Every row gives one point. A path goes straight from each point to the next, and from the last back to the first. The post is the endless flat space through its rows: a point in 2 columns, a line in 3, a plane in 4, and so on, so that a path can go around it. How many times does the path go around the post? Going back the other way cancels.

Post, one row:
[[  7 -20]]
Path (28 x 2):
[[ -3  19]
 [ 24 -13]
 [ 19 -27]
 [ -6 -44]
 [-23 -21]
 [ -7  22]
 [ 47  18]
 [ 59 -23]
 [ 17  25]
 [-11  -1]
 [-29 -38]
 [ 12 -60]
 [ 23 -23]
 [ 44   2]
 [ 43 -41]
 [  1 -52]
 [-17 -22]
 [-14  17]
 [-16   2]
 [-37 -48]
 [ 16 -35]
 [ 51  -9]
 [ 14  -4]
 [-32   4]
 [-16 -36]
 [ 15 -38]
 [  4 -44]
 [-26 -25]]
Times around: 0

Post (7 x 8):
[[-21   7  17  18  -7 -19  -6  -1]
 [  5  -5   1  -9   5  40   8 -18]
 [ 15 -12  -2 -10   3   0   4 -14]
 [-20   1  -8   5   9  17  -7  -1]
 [ 18   8   2 -15   1   8   1   0]
 [-14   5  10  -7  -4  -4  18   5]
 [ 24 -12  -8  11 -23 -21  -5   8]]
Path (27 x 8):
[[ -5 -16 -18 -12  14  16  20   1]
 [-18  11   0   8  -1  -5  27 -10]
 [ 18  -2 -14  -5 -14   9  -1   1]
 [ 16 -36   0 -44   5  -6  24 -12]
 [ 25   0  25 -42  23  17  13 -11]
 [ 20  11  25 -17  25  -9   6 -14]
 [ 60  -5 -33   2 -16   3  -3   8]
 [ -3  12  38 -15   7 -36  20  -8]
 [ 10  -3  16 -23  -9 -10  11  10]
 [-15 -11   9   5 -15  10   5 -18]
 [  9   3 -30   5 -31  20   9  31]
 [-13  -7   0  12  -1  -6  12 -15]
 [ 14  11   6 -35  32 -12   6  -8]
 [  7   9  12  10 -22 -37  10   1]
 [ -4   1  22 -16  -3 -23   8 -23]
 [ 14  -1   5 -43  26   6  -8 -15]
 [-10  -8   4  10   2  -8  -8  11]
 [ 13  12   8   3   6  -8 -12   1]
 [ -1  -3 -25  25 -21   6   7  -9]
 [ 33  26  -3  -1 -45   2  -3  16]
 [-23   8  24   9 -27   9 -13  15]
 [ -1 -32  -7  -6  11   0  -3  -3]
 [  3 -32  18  -2   2  11  10  -9]
 [ -9  -1  24  11 -46 -21  14  15]
 [  4  16 -16  -5   9  12 -21 -11]
 [-11   3  24  17 -18 -11  29 -26]
 [  6  11 -16  21  -3  36 -21  17]]
Times around: 1

Post, 13 rows:
[[ -5   2  26  16 -11  13   3 -27 -19  17 -28  18 -21  23]
 [-14  -4  -4   8  12   6  12  -5  -7 -16   7 -19 -21  -7]
 [  0  13  -4 -17  -7  11  -8  17  -5  15  17  -4 -10 -12]
 [ 28 -21 -22  23  -7   6   0   4  -5  31   5 -35  -6  -2]
 [ 11   2 -26  12  10 -12  -1   3 -20 -15  -5 -21 -10   1]
 [  4   1 -11  18   8  18 -13  13  18  -4   7   3  -9  -9]
 [ -2  -1  -1   4 -27 -23   2  -4  -4  -5  -5 -13 -28  14]
 [  6  -3  14 -15 -40  11   0 -14  -6  -8 -25   6  -8  11]
 [ 14 -20  25   4   0   3 -14   2  -2 -19  17  -5  12   3]
 [ 23  -9   2 -16  26  19 -12   4   3  18  20  -2 -17  16]
 [ 19 -35  26 -12  23  14 -16   6  15 -13   6  37  16 -12]
 [-43  -1   6   4  -4  12 -33  -2 -17  -3 -12  17 -10  25]
 [ -6  11  12  -1  -2  16   9  11  41  -8  10   5  24 -17]]
Path:
[[ 24   1 -46  20  -8   6  23 -16 -39  22 -47   1 -60  35]
 [ 10  11  32  26  11  16   3  -7 -13 -11   5 -18 -19  27]
 [ 37  -2   5  -8  -5  16  -5   1  -1  -3 -24   6 -23 -29]
 [ 24  12  -4  -6  -3  -9 -21   2  34  -6   9   4   9  -2]
 [-10 -10 -19  -2   7  27   0 -10  13   6   1  15 -13 -16]
 [ -2 -34 -14  -8 -15  23  20  13   1  28  24  -8 -10 -23]
 [ 25 -11   7  13   3   0 -19  21  32  35 -13  34   1  33]
 [-41  -4   8   5 -13  -3 -31  15  -2   5 -27  31 -18 -12]
 [  6 -17   6  -2  18  -6   5  -7  -2 -18 -16   2 -41  15]
 [-19 -20  21  15 -12  33 -29  20  -9   5   3  22  54   7]
 [-15 -28  -7  47 -15 -10 -13  11   6  -7 -11  34 -12   2]
 [ 28   0   9  -3  -8   3  17 -21  17 -28 -34   6 -24  36]
 [-23  -7   6  21  -8  19 -25  21  -7  37   7 -14  26   9]
 [ -6   5 -17  -1  -1  25 -32  25   8 -24   0   6  19   8]
 [  9 -16   5   0 -22  27  -8  17 -18  33   3 -16 -18  -2]
 [  6   1  11 -14 -20  -6   7  -2  18 -15   9 -15 -36 -18]
 [-20   2   2  18   1   7 -20  -9  14 -17  -7   0  -1  11]
 [-36  -9   8 -28  -3  17 -30  -2 -20 -47   3  25  -9   4]
 [  0  -8  14  27  -6  -2 -17   8 -14 -18 -11  38  -2  28]
 [  5 -13   2  -2   2  25  -4 -10  -4   4  14 -11  -4  22]
 [ 27  -2 -11 -14  14 -14   4  -6   2  -8 -22  22   2   3]
 [-28   5  13  21 -23 -23  -2  -9   1   8 -11  -2 -15  10]
 [  3  10  18  -6   1  -3 -10 -11 -18  -9 -12 -13 -13  34]
 [ 11  15  -2  -9  14  11   2  11  21 -22  -4  -6 -31   8]
 [ 15   0   0  18 -16   7 -26  33   7  26  25   0 -15  10]
 [-16 -26 -13  -8   5  11 -19   5 -20 -15 -11  -3 -19   5]
 [-13   3 -13  -5 -11  -2 -21  15  -8   9   6 -18 -12  -5]
 [ 18 -25  32 -33   5  46 -46  -6  -8  -5   5  36  20  -7]
 [-17  16  28 -37   8  30 -34 -19 -24 -39  -5  51  16  25]]
Times around: 2
